Each row of a before or after table is a point. One or more steps were done to the points. Then noise was added and the rows were shuffled. The steps act on columns, c1 being the first. What was done? A step turns or swaps two columns, mirrors them in a line or flattens them onto one, adds a multiple of one to another, or multiplies or shifts one. Angles are multiples of 10 degrees, from the lower column toward the higher: turns from -170 to 170, lines from 10 to 170 but not 90. Use the fewest steps. Two steps may share a column if one is a turn and the other turns, adds or multiplies; they go together, in the order done. Otherwise the lowest column goes first.

Before:
[[ 11 -33 -33]
 [ 30 -44 -42]
 [ 38 -77   0]
 [  2 -84 -58]
 [ -3  58  -1]
 [-42  55   5]
 [-28  74  -9]
 [  7 -12 -52]
 [ 23  12 -25]]
After:
[[ 20  20 -25]
 [-50  57  -9]
 [ 10  -7 -52]
 [ 29 -82 -58]
 [-56  37   4]
 [ 23 -26 -33]
 [ 61 -59   1]
 [-26  55   1]
 [ 43 -31 -39]]
Steps: turn c1 and c2 by 20 degrees

Before (14 x 8):
[[-28   0   8  34 -20  34  14  23]
 [  5   6 -29 -17 -10  17  -4   7]
 [ -4  11 -20   9   7  19   1  12]
 [ -7  16 -25  -3  13 -12   6 -12]
 [-27  12 -15  27 -16  -4  21  22]
 [ -9  16  -3 -25 -19  -1  24  27]
 [  3 -15 -18  34 121  -7   2  26]
 [-27  16 -29 -44 -23  -6  -8   6]
 [  7  17  -7 -12  18  16  10 -25]
 [ 28   1 -27  24 -24 -14   3  23]
 [ -2   3 -28   4  -4   2  35  13]
 [-18   6  11  -9 -12  19   9  26]
 [ -5 -37 -11  24 -10  -9  19  -2]
 [-18  10  29  21  65   2  -5  12]]
After (14 x 8):
[[ -8 -39   8  24  -8  -6  20  -4]
 [-30  12   7  25 -16  -1  21  26]
 [-11  17  -2 -24 -21   1  23  33]
 [ -7   7 -34  22  65   0  -6  14]
 [-12   6 -17 -12 -11  19   6  35]
 [  4  17   8 -11  17  17   6 -31]
 [-10  13  18   7   7  19  -1  15]
 [-14  16  23  -3  10 -10   7 -16]
 [ 19   1  34  24 -26 -14   6  30]
 [-11   2  26   4  -4   7  34  19]
 [ -3 -14  19  35 122  -5   3  34]
 [-24   2 -17  34 -21  37   8  29]
 [ -5   7  29 -17 -10  16  -8   8]
 [-36  17  18 -46 -24  -6  -7   7]]
Steps: mirror c1 and c3 in the line at 10 degrees; turn c6 and c7 by -10 degrees; multiply c8 by 1.3
